Each wall is flat, endless, passes through zero and stands at right angles to its row. A trip goes straight from one point to another. Which walls does it cross, in order?
(in the rows, 100 means zero)

Walls:
(1): 131, 59
(2): 100, 71
(3): 62, 95
(4): 95, 116
(5): 121, 110
(6): 90, 102
Trips:
91, 105 to 135, 142 => 5, 3, 6
136, 106 to 87, 48 => 2, 5, 3, 6
122, 141 to 140, 90 => 1, 4, 2
95, 114 to 101, 74 => 5, 2, 4, 1, 6
122, 111 to 53, 40 => 4, 2, 5, 3, 6

Walls:
(1): 136, 133, 102, 60
(2): 112, 78, 92, 130
(3): 78, 105, 87, 91
(4): 127, 95, 131, 125
(5): 82, 106, 85, 129
(6): 60, 56, 136, 130
(7): 116, 83, 110, 114
Trips:
112, 95, 98, 79 to 146, 106, 109, 117 => 7, 4, 2
142, 146, 90, 72 to 63, 132, 70, 120 => 3, 5, 1
62, 91, 151, 157 to 132, 68, 136, 70 => 5, 1, 2
135, 122, 132, 109 to 148, 92, 113, 66 => none
108, 145, 82, 103 to 89, 118, 48, 92 => none
156, 138, 120, 119 to 86, 166, 98, 115 => 2, 5, 7, 3, 4

Walls:
(1): 111, 116, 106, 143, 100, 77
(2): 150, 173, 130, 92, 91, 127
(3): 118, 101, 130, 80, 142, 136
(4): 90, 117, 82, 82, 76, 81
(5): 86, 73, 58, 114, 118, 89
(6): 115, 111, 124, 75, 102, 101
(7): 130, 66, 119, 63, 100, 114
(8): 112, 128, 68, 88, 95, 60
Trips:
95, 79, 115, 76, 92, 77 to 92, 108, 104, 89, 113, 65 => 5, 1, 7
154, 77, 73, 104, 116, 61 to 100, 82, 127, 108, 60, 74 => 4, 6, 5, 8
121, 133, 90, 148, 81, 129 to 85, 95, 118, 141, 66, 110 => 2
113, 121, 121, 89, 86, 112 to 96, 69, 128, 97, 146, 124 => 4, 2, 5
42, 82, 121, 83, 64, 93 to 153, 92, 117, 63, 109, 125 => 7, 6, 3, 2, 4
58, 86, 120, 93, 102, 85 to 108, 121, 93, 83, 104, 62 => 6, 8, 1, 5, 2

Walls:
(1): 115, 128, 118, 58, 103, 106, 69, 114, 79
(2): 101, 94, 93, 97, 93, 92, 114, 116, 100
(3): 137, 105, 52, 136, 117, 112, 135, 115, 85
(4): 85, 101, 60, 125, 64, 84, 128, 163, 93
Trips:
78, 93, 117, 144, 71, 104, 110, 48, 112 to 108, 93, 50, 71, 102, 117, 74, 111, 97 => 3, 4, 1, 2
109, 98, 80, 83, 112, 98, 98, 79, 96 to 53, 100, 96, 55, 115, 81, 118, 123, 103 => 3, 2, 4
122, 99, 72, 117, 96, 68, 101, 107, 114 to 153, 81, 92, 86, 108, 73, 88, 134, 78 => 1
80, 90, 100, 78, 98, 28, 77, 122, 46 to 128, 78, 139, 84, 86, 130, 112, 136, 85 => none
147, 127, 65, 101, 104, 111, 75, 68, 163 to 100, 86, 143, 124, 149, 141, 131, 87, 91 => none
65, 134, 92, 106, 93, 88, 130, 105, 86 to 126, 69, 85, 105, 122, 94, 104, 101, 124 => 4
108, 183, 84, 75, 104, 93, 122, 95, 95 to 152, 86, 90, 130, 69, 166, 93, 97, 87 => 1
151, 132, 83, 123, 60, 138, 87, 111, 104 to 95, 87, 44, 137, 116, 89, 86, 151, 94 => 2, 1

Walls:
(1): 104, 128, 98, 117, 96, 63, 107, 61, 70, 90, 54, 69
(2): 80, 63, 125, 75, 89, 86, 103, 145, 79, 99, 92, 81
(3): 85, 64, 73, 101, 86, 126, 124, 90, 66, 103, 128, 107
(4): 79, 72, 67, 96, 98, 60, 118, 130, 126, 131, 119, 108
(5): 116, 72, 105, 122, 118, 85, 116, 127, 116, 48, 63, 108
(6): 50, 130, 86, 100, 105, 71, 55, 102, 112, 79, 140, 138
Trips:
111, 114, 142, 121, 88, 123, 60, 100, 79, 112, 102, 114 to 55, 104, 122, 105, 125, 135, 54, 99, 80, 93, 100, 109 => 2, 3
123, 66, 61, 74, 112, 88, 82, 103, 114, 76, 105, 109 to 89, 110, 97, 93, 73, 92, 108, 127, 134, 89, 45, 127 => 3, 1
96, 111, 99, 124, 120, 113, 115, 158, 152, 94, 71, 99 to 84, 40, 132, 91, 99, 129, 91, 93, 92, 72, 86, 111 => 4, 3
96, 79, 124, 115, 90, 76, 115, 72, 107, 149, 105, 112 to 128, 57, 135, 116, 131, 52, 76, 118, 120, 118, 103, 93 => 2, 3, 1, 5
42, 191, 104, 71, 93, 95, 92, 63, 119, 126, 102, 53 to 88, 77, 98, 101, 114, 108, 70, 84, 33, 94, 49, 103 => 2, 3, 6, 5
76, 92, 87, 94, 99, 135, 64, 80, 112, 39, 68, 75 to 104, 114, 76, 98, 90, 134, 118, 134, 91, 100, 74, 131 => 3, 6, 1
101, 85, 148, 158, 99, 78, 124, 76, 95, 111, 83, 127 to 57, 108, 113, 132, 142, 58, 61, 110, 98, 99, 97, 109 => 6, 4, 2
62, 75, 146, 121, 125, 83, 84, 122, 55, 92, 97, 127 to 119, 125, 137, 92, 114, 101, 89, 170, 112, 72, 87, 67 => 3, 6

Walls:
(1): 103, 134, 112, 123, 84, 92, 89, 111, 89, 79, 77, 104, 42, 66, 126, 86, 97, 129
(2): 56, 135, 147, 80, 92, 113, 105, 142, 155, 110, 123, 90, 110, 109, 103, 109, 149, 77
(3): 52, 99, 65, 97, 85, 77, 60, 87, 67, 104, 99, 96, 29, 83, 103, 66, 150, 85
(4): 96, 97, 111, 82, 160, 115, 101, 98, 87, 73, 93, 91, 131, 99, 98, 133, 73, 89
(5): 97, 111, 113, 66, 72, 52, 103, 133, 85, 133, 74, 127, 139, 140, 144, 133, 126, 98
(6): 50, 100, 121, 102, 128, 116, 85, 132, 114, 126, 123, 35, 108, 103, 115, 63, 70, 106
(7): 103, 34, 118, 104, 70, 142, 70, 45, 128, 90, 105, 94, 73, 51, 74, 114, 134, 105
(8): 120, 125, 92, 48, 130, 66, 76, 64, 134, 83, 91, 120, 81, 142, 119, 106, 112, 109
(9): 86, 128, 107, 75, 161, 127, 110, 135, 98, 101, 124, 85, 116, 93, 98, 85, 116, 53
(10): 141, 126, 100, 54, 119, 142, 68, 78, 123, 120, 118, 78, 120, 98, 136, 58, 78, 106
Trips:
49, 97, 149, 76, 78, 131, 185, 179, 123, 128, 90, 59, 54, 98, 79, 90, 87, 104 to 130, 68, 126, 133, 70, 72, 107, 105, 81, 93, 106, 106, 99, 65, 141, 92, 133, 97 => 5, 7, 3, 9, 6, 2
62, 71, 129, 95, 123, 102, 53, 118, 115, 87, 103, 63, 80, 55, 68, 88, 138, 108 to 102, 91, 119, 105, 102, 107, 134, 106, 94, 91, 154, 78, 110, 147, 70, 133, 98, 101 => 1, 3, 7

Walls:
(1): 45, 160, 78, 110, 76, 85, 101, 158, 78, 85, 98, 109, 120, 70, 76, 69, 109, 93, 106, 131, 116, 68, 103, 110
(2): 75, 97, 94, 84, 79, 68, 89, 78, 132, 159, 98, 98, 72, 106, 107, 47, 100, 89, 145, 93, 98, 74, 89, 90
(3): 105, 125, 135, 83, 100, 86, 105, 125, 149, 105, 86, 102, 156, 104, 102, 114, 94, 118, 101, 118, 99, 127, 135, 119
(4): 96, 107, 52, 63, 95, 85, 67, 103, 134, 133, 82, 43, 110, 82, 62, 132, 68, 67, 103, 84, 126, 136, 141, 87
(5): 123, 82, 141, 128, 146, 73, 54, 136, 78, 113, 99, 134, 160, 119, 69, 153, 124, 102, 104, 67, 107, 58, 101, 129
(6): 112, 47, 91, 84, 116, 107, 84, 111, 84, 68, 102, 98, 120, 64, 41, 132, 82, 82, 87, 118, 120, 119, 139, 127
Trips:
113, 82, 70, 128, 86, 116, 106, 141, 107, 95, 78, 95, 107, 123, 117, 117, 88, 59, 87, 74, 145, 59, 116, 93 to 138, 73, 93, 120, 112, 79, 127, 109, 114, 122, 86, 85, 127, 120, 120, 99, 119, 124, 107, 60, 113, 91, 71, 107 => 1, 6, 4, 2, 3
97, 71, 99, 127, 116, 126, 50, 115, 149, 112, 60, 96, 107, 116, 114, 101, 139, 112, 118, 93, 125, 62, 110, 57 to 117, 115, 54, 101, 97, 118, 101, 82, 82, 119, 84, 98, 113, 127, 72, 107, 130, 100, 109, 112, 61, 89, 96, 105 => 3, 1
114, 106, 136, 66, 117, 96, 133, 125, 158, 112, 89, 105, 119, 93, 111, 120, 97, 114, 40, 94, 75, 101, 118, 125 to 117, 69, 71, 60, 34, 102, 130, 76, 91, 147, 74, 97, 104, 92, 128, 41, 105, 100, 99, 48, 78, 108, 132, 74 => 6, 5, 2, 3
93, 125, 131, 135, 95, 151, 96, 139, 102, 115, 120, 93, 147, 111, 140, 144, 132, 95, 66, 95, 87, 125, 116, 131 to 137, 60, 158, 125, 98, 95, 55, 46, 99, 88, 78, 134, 99, 88, 169, 99, 99, 93, 80, 105, 129, 101, 111, 142 => 1, 6
100, 126, 134, 65, 127, 55, 124, 113, 59, 139, 79, 86, 100, 95, 79, 105, 56, 109, 110, 59, 104, 108, 129, 101 to 88, 45, 88, 102, 105, 98, 138, 109, 84, 105, 96, 90, 40, 163, 174, 140, 128, 85, 66, 88, 63, 126, 159, 92 => 1, 6, 2, 5, 3, 4

Walls:
(1): 116, 94, 98, 108, 86, 102, 95, 149, 76, 94, 98, 59, 85, 117, 71, 110, 129, 61, 66, 130, 100, 91, 58, 69, 104, 115, 119, 126, 74, 135, 89, 98, 90, 113, 112, 96, 80, 87, 94, 86, 66, 63, 120, 134, 87, 119, 103, 129
(2): 96, 85, 93, 79, 112, 74, 91, 103, 106, 116, 138, 69, 67, 59, 110, 107, 121, 119, 98, 89, 78, 98, 82, 115, 85, 83, 94, 100, 96, 83, 140, 125, 67, 123, 78, 112, 75, 76, 92, 128, 93, 125, 66, 116, 83, 123, 102, 115
(3): 54, 101, 101, 103, 115, 34, 130, 85, 142, 122, 139, 111, 84, 105, 110, 87, 115, 140, 95, 97, 83, 134, 75, 89, 116, 126, 64, 64, 98, 129, 118, 119, 117, 94, 110, 128, 118, 72, 103, 119, 129, 56, 138, 91, 87, 106, 117, 68
(4): 43, 126, 107, 66, 142, 100, 50, 92, 102, 129, 138, 99, 38, 152, 113, 82, 119, 101, 106, 111, 105, 111, 79, 85, 127, 104, 104, 104, 87, 79, 82, 66, 78, 106, 92, 128, 101, 123, 148, 108, 65, 105, 122, 95, 53, 148, 131, 68
(5): 84, 143, 52, 86, 87, 96, 123, 70, 120, 99, 95, 127, 99, 73, 76, 112, 48, 124, 105, 60, 84, 115, 119, 111, 121, 105, 155, 119, 76, 118, 157, 78, 157, 107, 86, 130, 82, 86, 120, 119, 97, 97, 124, 102, 81, 114, 86, 170
(6): 96, 104, 65, 161, 93, 113, 74, 134, 111, 108, 103, 99, 100, 103, 126, 70, 120, 74, 76, 126, 109, 163, 140, 125, 60, 114, 102, 81, 115, 59, 100, 119, 104, 67, 102, 72, 94, 107, 108, 94, 86, 68, 69, 143, 98, 108, 95, 106
(7): 72, 82, 25, 110, 92, 54, 84, 151, 65, 91, 119, 143, 85, 139, 141, 114, 106, 78, 83, 166, 98, 68, 121, 84, 89, 139, 110, 112, 89, 63, 106, 117, 98, 133, 125, 158, 130, 86, 83, 84, 127, 63, 105, 72, 95, 111, 119, 76
(8): 134, 96, 99, 83, 82, 163, 94, 97, 81, 118, 55, 95, 96, 103, 103, 86, 94, 109, 103, 113, 69, 102, 111, 100, 143, 102, 67, 86, 100, 122, 18, 100, 75, 79, 119, 77, 100, 93, 115, 142, 95, 114, 108, 91, 99, 32, 154, 106
(9): 140, 35, 111, 110, 116, 99, 113, 92, 93, 120, 122, 93, 86, 53, 70, 98, 130, 73, 138, 113, 137, 96, 129, 128, 86, 97, 95, 124, 146, 73, 150, 100, 111, 119, 95, 65, 80, 75, 91, 89, 130, 106, 89, 119, 100, 73, 98, 41
(10): 56, 101, 49, 92, 59, 117, 117, 94, 86, 99, 68, 84, 145, 108, 120, 113, 108, 107, 111, 101, 93, 81, 105, 111, 49, 104, 147, 101, 157, 89, 122, 83, 115, 129, 144, 120, 128, 135, 119, 89, 99, 142, 170, 31, 96, 120, 95, 56
Trips:
91, 107, 94, 52, 85, 68, 137, 132, 90, 108, 96, 121, 116, 102, 91, 84, 61, 102, 109, 99, 113, 59, 86, 89, 118, 40, 115, 128, 105, 72, 80, 88, 78, 148, 113, 102, 106, 82, 112, 105, 114, 146, 71, 75, 101, 94, 125, 98 to 85, 61, 132, 94, 106, 137, 53, 115, 107, 103, 70, 107, 107, 95, 89, 156, 128, 87, 83, 131, 102, 80, 105, 159, 82, 93, 138, 89, 132, 86, 84, 81, 150, 87, 81, 120, 90, 91, 80, 121, 77, 54, 86, 117, 118, 100, 114, 93 => 9, 5, 4, 1, 2, 6
86, 107, 74, 111, 126, 83, 151, 194, 95, 102, 156, 138, 111, 81, 101, 46, 93, 98, 80, 86, 109, 130, 80, 115, 115, 77, 76, 109, 108, 41, 135, 76, 155, 88, 66, 111, 85, 120, 101, 107, 89, 91, 96, 108, 104, 125, 133, 96 to 58, 111, 100, 113, 103, 82, 103, 96, 97, 85, 91, 114, 114, 95, 108, 126, 105, 116, 76, 96, 76, 116, 111, 131, 127, 78, 112, 98, 120, 122, 97, 138, 51, 138, 89, 127, 88, 75, 113, 85, 52, 87, 86, 89, 133, 130, 118, 111 => 9, 1, 10, 6
77, 124, 84, 68, 71, 58, 104, 112, 106, 116, 60, 98, 79, 119, 108, 135, 125, 86, 144, 117, 126, 141, 118, 76, 143, 102, 125, 100, 79, 74, 132, 84, 103, 122, 111, 121, 120, 116, 115, 105, 53, 103, 85, 122, 97, 70, 93, 73 to 86, 124, 103, 104, 139, 58, 100, 106, 141, 110, 88, 73, 80, 69, 66, 145, 123, 73, 88, 96, 130, 147, 90, 113, 166, 85, 101, 101, 129, 71, 72, 163, 96, 81, 93, 68, 60, 31, 157, 84, 111, 142, 96, 150, 93, 97, 130, 117 => 9, 2, 10, 7, 8

Walls:
(1): 137, 107, 102, 92, 90, 114, 123, 68, 105, 96, 127, 116, 99, 150, 118, 61, 86, 96, 127, 117, 81, 143, 146, 137, 110, 93, 78, 76, 100, 109, 123, 48, 134, 118, 114, 113, 93, 66, 132, 161, 125, 68, 103, 92, 107, 97, 112, 98
(2): 125, 87, 104, 125, 92, 127, 93, 121, 127, 99, 96, 94, 114, 100, 101, 109, 120, 163, 111, 121, 166, 136, 79, 119, 101, 107, 100, 80, 113, 130, 90, 87, 106, 109, 98, 61, 84, 107, 115, 84, 72, 106, 168, 106, 74, 81, 129, 106
(3): 49, 111, 124, 118, 104, 77, 117, 106, 108, 91, 147, 83, 93, 94, 149, 90, 96, 129, 60, 93, 119, 99, 85, 128, 107, 120, 140, 100, 93, 84, 114, 46, 133, 150, 83, 105, 67, 108, 80, 118, 120, 39, 81, 70, 110, 100, 95, 126
(4): 106, 95, 123, 105, 92, 65, 83, 89, 110, 91, 53, 108, 101, 111, 110, 81, 119, 64, 120, 95, 89, 93, 91, 125, 100, 98, 128, 97, 130, 57, 62, 106, 111, 91, 80, 123, 82, 116, 86, 116, 125, 66, 91, 147, 72, 123, 55, 80
(5): 109, 161, 112, 151, 118, 142, 139, 57, 121, 120, 100, 101, 69, 95, 139, 83, 101, 102, 86, 111, 73, 96, 98, 101, 80, 71, 104, 121, 122, 92, 77, 122, 67, 157, 119, 122, 77, 86, 85, 113, 110, 92, 78, 75, 102, 80, 60, 138
(6): 75, 93, 72, 67, 115, 127, 88, 81, 106, 63, 78, 71, 49, 76, 71, 65, 80, 114, 59, 114, 121, 67, 88, 85, 100, 162, 64, 122, 126, 120, 98, 102, 137, 119, 77, 80, 76, 97, 66, 64, 90, 67, 95, 108, 106, 66, 60, 67
(7): 85, 52, 90, 111, 92, 162, 90, 83, 129, 87, 118, 104, 69, 100, 134, 113, 91, 72, 93, 125, 146, 76, 87, 123, 128, 104, 69, 118, 104, 63, 67, 42, 107, 81, 82, 64, 100, 101, 88, 133, 101, 59, 81, 93, 132, 110, 70, 91
(8): 121, 96, 112, 86, 82, 124, 161, 123, 91, 65, 83, 68, 76, 104, 91, 135, 59, 79, 60, 127, 112, 54, 122, 115, 80, 159, 165, 77, 72, 130, 78, 123, 117, 66, 87, 102, 120, 106, 84, 90, 72, 116, 74, 115, 121, 64, 73, 129
(9): 116, 114, 139, 161, 45, 92, 145, 85, 156, 102, 87, 128, 120, 127, 29, 104, 54, 94, 82, 130, 98, 102, 90, 125, 97, 113, 107, 72, 111, 90, 97, 125, 126, 69, 128, 92, 122, 93, 78, 86, 99, 109, 110, 131, 80, 142, 95, 125
(10): 97, 96, 76, 144, 73, 98, 163, 76, 155, 82, 96, 113, 97, 83, 98, 101, 90, 156, 105, 114, 83, 137, 131, 149, 102, 72, 103, 79, 84, 69, 89, 99, 75, 108, 97, 110, 75, 107, 95, 121, 64, 71, 63, 109, 108, 76, 135, 163
(11): 128, 116, 87, 82, 118, 77, 74, 99, 107, 89, 90, 113, 113, 112, 126, 120, 101, 82, 124, 112, 129, 71, 80, 116, 119, 94, 69, 96, 133, 86, 108, 90, 115, 107, 89, 141, 93, 84, 93, 70, 73, 109, 78, 97, 55, 76, 149, 142
(12): 88, 98, 110, 130, 127, 112, 120, 29, 106, 99, 109, 93, 76, 80, 122, 109, 83, 90, 131, 90, 109, 108, 94, 109, 146, 109, 97, 113, 104, 104, 107, 106, 131, 98, 107, 121, 110, 126, 133, 91, 105, 94, 110, 71, 106, 133, 80, 97
Trips:
75, 120, 95, 138, 112, 85, 70, 127, 126, 127, 99, 91, 105, 78, 124, 105, 85, 103, 107, 75, 84, 99, 55, 117, 121, 96, 73, 120, 84, 52, 103, 138, 32, 113, 70, 122, 123, 116, 80, 57, 98, 135, 107, 89, 94, 124, 121, 167 to 112, 108, 85, 133, 91, 95, 144, 71, 139, 80, 132, 96, 82, 91, 133, 93, 83, 130, 100, 74, 90, 95, 100, 107, 116, 80, 105, 111, 110, 112, 144, 113, 80, 123, 147, 125, 111, 51, 125, 94, 120, 136, 158, 45, 91, 88, 128, 108 => 3, 2, 1
94, 104, 99, 60, 69, 106, 113, 73, 110, 146, 142, 72, 53, 52, 80, 53, 140, 62, 136, 114, 99, 97, 70, 83, 111, 110, 85, 51, 149, 76, 95, 86, 142, 119, 106, 90, 58, 77, 92, 81, 89, 110, 96, 103, 125, 71, 61, 107 to 92, 127, 101, 141, 128, 135, 96, 99, 57, 107, 123, 91, 107, 112, 135, 105, 120, 123, 112, 93, 120, 99, 111, 136, 88, 101, 88, 121, 74, 114, 108, 110, 119, 100, 102, 108, 91, 84, 109, 145, 107, 94, 112, 125, 99, 115, 68, 86 => 11, 2, 6
